Each row is a point. Examples show where two turns around zero, p and q, send a point. Where does a point land after both, in the order given? Backwards means that the second turn is done in reverse. Each puzzle has new turns, and all numbers are rounded.

Turn p:
[ 28 -48] -> [  2 -56]
[-29  25] -> [-14  36]
[-4  6] -> [-1  7]
[ 5 17] -> [12 13]
Turn q:
[-22  21] -> [-28  12]
[ 21 -42] -> [ 34 -33]
[ 1 21] -> [-6 20]
Where do these land?
q, then p: [-47   7] -> [-45  14]
p, then q: [ 19 -13] -> [ 17 -16]
p, then q backwards: [29  7] -> [ 25 -17]

Turn p:
[-10  19  12] -> [-12  -6  21]
[-12 -11   6] -> [ -8 -12  -9]
[-26 -15 -33] -> [-27  19 -30]
[48  7 14] -> [47  0 19]
Turn q:
[-19 -24   5] -> [ -6 -27 -14]
[-28 -13 -20] -> [ 17 -17 -28]
[21 -5  0] -> [ 3 -1 21]
[26 42 16] -> [-15  45  20]
Where do these land?
q, then p backwards: [  5  12 -22] -> [24  0 -9]
q, then p backwards: [-13 -37 -11] -> [  1 -23  33]
p, then q backwards: [31 25 31] -> [ 40 -20 -24]
p, then q: [-23   0   3] -> [  0 -11 -20]

Turn p:
[-19 -13   9  18] -> [-14 -12   1  24]
[ -6  23 -27 -19] -> [ 16  -1 -31 -21]
[-14   8   1  30] -> [10 -8 -5 31]
[16 -5 -7 -2] -> [  7  -3  11 -12]
[ 6 34  6 -5] -> [ 19  27 -13   0]
[ 18 -48  18 -23] -> [-39  -3  37 -24]
Turn q:
[  5 -10  13  14] -> [ 6  8 20  2]
[ -7 -13   2 -20] -> [ -2  -6  -3 -24]
[ 10  17 -30 -25] -> [  7 -24 -36   3]
[ 20   0  -5 -19] -> [ 21 -10 -13  -7]
[-25   0 -15  37] -> [-34  -4  19  26]
[-27 -22  26 -16] -> [-16  14  12 -39]
[24 28  9 27] -> [19 21  0 37]
Where do these land?
p, then q: [ 40   3 -11   7] -> [ 36  17  -3 -13]
q, then p: [-42 -17 -27  -1] -> [-43 -20 -22   9]
q, then p: [-7 19  1  6] -> [ 13  -6 -12  11]
p, then q backwards: [ 6  2 27 18] -> [ 2  7 10 31]
q, then p: [-25 -10 -14 -17] -> [-25 -14 -17 -10]
p, then q: [ 28   3  24 -12] -> [  5  32 -22  -1]

Turn p:
[ -9  15 -11  12   5  17   5  -7] -> [-22  -3 -12  16   5  -2  -1  -6]
[  0   3  -2 -11   1  -4  12  -7] -> [-3 11 -5 -5 -6 -8  7  2]
[ -8   5  -6  -9   3  -7 -15 -11] -> [-6 14 16  6 -4 -1 -4 -7]
[ 10 -14   5 -12   2  -5  -6  -3] -> [ 10  -1  14 -12  -2  -4   7  -2]
[12  2 16 -9  4  1  2 14] -> [17  2 -3 -4  8  8 15  4]
[  6  -5   8  15 -11  -5   4   1] -> [  8 -15  -5   1  -9   2  -5  10]
[  9  -7   4   4   8 -12  12   7] -> [ 16  -2  -6  -4   4 -12   0   9]
[ -7   9 -15  -1  -8  13 -12   5] -> [-12   2  -3   3   2  14  -8 -18]
[-14  -7   2  11  -4   1  -2   1] -> [ -8  -7   3  -1   2   4 -12   9]
Turn q:
[-8 -2 -5 -1 -8  5 -3 -3] -> [-6  1 -4 -6  1  6  3 -8]
[-1 -4  9  2  4  3  9  8] -> [-6  8  2  3  4 -7 -2  9]
[ -2   2 -48   1   3   2  -4   4] -> [ 20  -4 -30   7  19  15   2 -20]
[ -3   2   5   3   3   9 -27 -12] -> [ -7 -22   7 -13   1  14  -7  -1]
[ 0 -3  6  5  1  4  3  9] -> [-7  2 -2  2  4 -5  0  9]
[12 -3  3  0 -5  0  7  2] -> [-1  1  4 10 -1 -5 10  3]
[  7   5   8   1   0 -29   4   7] -> [ 11  -2  -3   7 -20 -21  -5   4]
[ -5   7   6   2  -9   8   7 -12] -> [-7  9  6 -3 -9 13  5  1]
[-2 -8  1 -1  4 -8  0 -8] -> [ 0  0  6  3 -3 -3 -8 -9]
[ 1  5  6 -1  6  1 11 -2] -> [ 4 10  7  2 -2  1 -2  7]
[  2  -1   9 -13   3   4  -6   7] -> [  1  -3   8 -11   6  -9   4   5]
Where do these land?
p, then q backwards: [  8 -19   1  -1  -2 -14  -1  -2] -> [  2   8  10 -14   9 -11  -8   0]
q, then p: [12  9  0 -9  2  1 16 -4] -> [ 11  -5 -15   9  -3   2  11   4]
p, then q backwards: [ -5  10  -1  -5  -4   2   0 -11] -> [ -2  -2   5   6 -11   0   9  -5]
q, then p: [-14  -8 -16  12   9  -9 -13  15] -> [ -3   3  16   0   5 -13 -17 -21]
p, then q: [  1  -6   3 -13  -8   9  -3   0] -> [-1 12 10 -7  3  1  7 -2]
p, then q backwards: [ 2  1  2  3 -7  6 14 -7] -> [ -1   4   3   7 -13  -3  -5   8]
p, then q: [ 5 13 -5 10  2 16 -3 -4] -> [-10   6  -4  11   1  12 -11  -8]
p, then q: [  3   5   0   7  -2 -21  -4  13] -> [  6 -22  -2   6   1   3   8   9]
q, then p backwards: [-13  -7  -1  11   5   4  -7  11] -> [-14  -2  -9   9   1   6  10   7]
q, then p backwards: [  1   2  16 -14   4   6   1 -12] -> [ -4 -13   6 -13   0  -5 -13  -7]
